Each row of a before or after table is a point. One or more steps were done to the points. Then noise was added and the rows were shuffled. The steps act on how far a point lies along the listed directions, d1 being the first. What was done? A step turns or swaps two directions, mirrors them in a line or flattens them onto one, adds a multiple of one to another, or multiplies one. Angles are multiples of 10 degrees, from the lower direction toward the higher: turns from -170 to 170, lines from 10 to 170 but not 90. Use the fewest steps. Two steps may share a direction if one is a turn and the other turns, adds or multiplies; they go together, in the order done. Otherwise the lowest direction goes first.

Directions:
(1): [-3.00 -0.91  0.95]
(2): [ 1.13 -0.57  3.02]
(3): [ 0.68 -3.09 -0.84]
Before, 12 rows:
[[ 0.13  0.09  0.53]
 [-0.10 -0.73  0.12]
 [ 0.40 -0.39  0.36]
 [-0.37 -0.77 -0.39]
 [ 0.24 -0.12  0.63]
 [-0.42 -0.31 -0.87]
 [-0.16 -0.09  0.01]
 [-0.74  0.18 -0.42]
 [-0.32  0.03 -0.26]
 [ 0.72 -0.16  0.38]
 [ 0.54 -0.47  0.68]
 [-0.19 -0.68  0.15]]
After, 12 rows:
[[-0.10  0.49 -0.07]
 [-0.59  0.50 -0.56]
 [ 0.81 -0.38  0.10]
 [ 0.22 -0.62 -0.69]
 [-0.79  0.38 -0.06]
 [-0.26  0.56 -0.31]
 [ 0.31 -0.27  0.06]
 [ 0.13 -0.03 -0.09]
 [-0.07 -0.11 -0.71]
 [ 0.35 -0.95 -0.12]
 [ 0.06 -0.09 -0.68]
 [-0.50  0.18 -0.40]]
Steps: turn d1 and d3 by -160 degrees; turn d2 and d3 by -130 degrees

Directions:
(1): [-2.05 -0.37  2.04  2.57  1.82 -1.75]
(2): [-0.59 -2.66 -0.64 -0.41 -2.49 -2.70]
(3): [ 1.93 -1.68 -2.46  0.72  2.76 -0.84]
Before (11 x 6):
[[ 0.66  0.18 -0.65 -0.41  0.87  0.64]
 [ 0.43  0.02 -0.19  0.24  0.24  0.33]
 [-0.51  0.33  0.29  0.27  0.47  0.47]
 [ 0.62 -0.33 -0.63 -0.33  0.06  0.58]
 [-0.43  0.52  0.78  0.19 -0.13  0.18]
 [-0.67  0.29  0.98  0.35 -0.47 -0.24]
 [-0.22  0.50  0.51 -0.08 -0.01  0.30]
 [ 0.62  0.20 -0.37 -0.12  0.68  0.37]
 [ 0.97  0.12 -0.67 -0.17  0.08  0.08]
 [-0.21  0.31  0.27  0.24  0.39 -0.31]
 [-0.42  0.65  0.92  0.08 -0.25  0.21]]
After, 11 rows:
[[ 0.31 -0.57 -0.48  0.32  0.59 -0.58]
 [-0.22 -0.70 -0.48 -0.03  0.04 -0.32]
 [ 0.26 -0.29 -0.35 -0.08  0.35 -0.31]
 [-0.20 -0.10  0.04  0.09  0.03 -0.66]
 [ 0.07 -0.16 -0.28 -1.07 -0.98  0.13]
 [ 0.27  0.14 -0.07 -0.55 -0.62  0.82]
 [ 0.16 -0.46 -0.08  0.71  0.93 -0.49]
 [ 0.38 -0.52 -0.46  0.22  0.64 -0.62]
 [ 0.12 -0.12 -0.03 -0.04 -0.56  0.18]
 [ 0.20 -0.14 -0.11 -0.66 -0.86 -0.02]
 [ 0.34  0.56  0.05 -0.47 -0.74  0.29]]
Steps: turn d2 and d3 by -160 degrees; turn d1 and d2 by 30 degrees

Directions:
(1): [ 2.68 -0.23  0.66 -3.52 -2.53 -0.39 -0.13 -1.80  0.75  0.52 -2.96]
(2): [ 0.59  4.02  0.54  2.91 -1.10  0.53  2.71 -1.62  0.08  1.15 -1.18]
(3): [-1.21  1.45  0.01 -1.05 -2.41  1.50 -0.70  0.23  4.25 -0.23  2.83]
(4): [ 0.43  0.74 -2.11  1.32 -0.42 -2.10 -1.37  3.73  2.05  1.09 -2.57]
(5): [ 2.67  0.27  3.45  0.10 -0.03  2.08 -0.68  3.13 -0.93  1.94  1.04]
(6): [ 0.44  1.84 -1.80  0.09  1.25  1.68 -4.41 -2.07 -0.87  1.92  0.01]
Before, 14 rows:
[[ 0.12 -0.66  0.13 -0.76 -0.09  0.12  0.06 -0.36  0.36 -0.38  0.49]
 [ 0.13 -0.36 -0.33  0.18  0.56 -0.51 -0.36  0.47 -0.19  0.17 -0.52]
 [ 0.93  0.40  0.23 -0.37  0.03 -0.10 -0.22 -0.28 -0.15  0.84 -0.77]
 [ 0.44  0.61  0.47  0.17 -0.09  0.14 -0.03  0.73  0.14  0.56  0.13]
 [ 0.22 -0.83  1.08 -0.53  0.05  0.62 -0.02  0.85 -0.52 -0.23  0.33]
 [ 0.49 -0.08  0.80  0.17  0.39  0.60  0.16  0.01 -0.43  0.24  0.43]
 [ 0.32  0.72  0.63 -0.05 -0.36  0.26  0.60 -0.79 -0.23  0.15 -0.04]
 [ 0.57  0.20 -0.17 -0.17 -0.72 -0.45  0.22  0.62  0.53  0.18 -1.19]
 [-0.64  0.14 -0.14  0.66  0.14 -0.04  0.04  0.30 -0.08 -0.08  0.72]
 [ 0.02 -0.38  0.07 -0.57 -0.04 -0.40 -0.13  0.55  0.32 -0.21 -0.16]
 [ 0.28 -0.50  0.01 -0.30  0.08 -0.19 -0.19 -0.13 -0.63  0.00 -0.62]
 [ 0.37 -0.92  0.15 -0.37  0.28  0.23 -0.31  0.62 -0.32  0.24 -0.03]
 [-0.09  0.72  0.15  0.44 -0.50  0.04  1.18 -0.57  0.04 -0.11  0.15]
 [ 0.08  0.16  0.87  0.11  0.12  0.45 -0.21  0.20 -0.11  0.29  0.57]]
After (14 x 11):
[[ 0.15  0.19  0.23  1.17  0.17 -0.37  0.80  1.36 -0.25  0.12 -0.56]
 [ 0.40 -0.02  0.58 -0.23  0.06  0.43  0.34 -0.79 -0.18  0.05  0.14]
 [ 0.08 -0.72 -0.13 -0.27  0.32 -0.28 -0.37  0.04 -0.74 -0.09 -0.50]
 [-0.26 -0.99  0.22 -0.42  0.42 -0.58 -0.11  1.13  0.08 -0.43  0.21]
 [ 0.41  0.78  0.03  0.80  0.99  0.12 -0.28 -0.36 -0.95  1.01 -0.27]
 [ 0.38  0.81  0.59  0.35 -0.03  0.28  0.18  0.26  0.04  0.44  0.29]
 [-0.02  0.24  0.57 -0.20 -0.12  0.40 -0.18 -0.47 -0.02  0.19  0.44]
 [-0.04  1.45  0.37  1.11 -0.74 -0.07  2.29 -0.62  0.20  0.03 -0.14]
 [ 0.54 -0.51 -0.11 -0.55  0.21 -0.39 -0.80  0.43 -0.01  0.30 -0.68]
 [-0.21  1.36  0.37  1.08 -0.05  0.09  1.18 -1.09 -0.45  0.13 -0.08]
 [ 0.16 -1.57  0.01 -0.97  0.41  0.12 -0.67  0.68 -0.34 -0.15  0.19]
 [-0.49 -1.21 -0.13 -0.49  0.55 -0.22 -0.08  0.16  0.09 -0.79  0.75]
 [-0.27 -1.67  0.94 -1.18  0.04  0.22  0.20  0.57 -0.40 -0.97  0.50]
 [ 0.03  0.26  0.07 -0.43 -0.80 -0.03 -0.01 -0.15  0.66  0.04  0.08]]
Steps: mirror d1 and d3 in the line at 110 degrees; multiply d2 by 2; multiply d5 by 0.7; turn d4 and d5 by 30 degrees; multiply d6 by 2
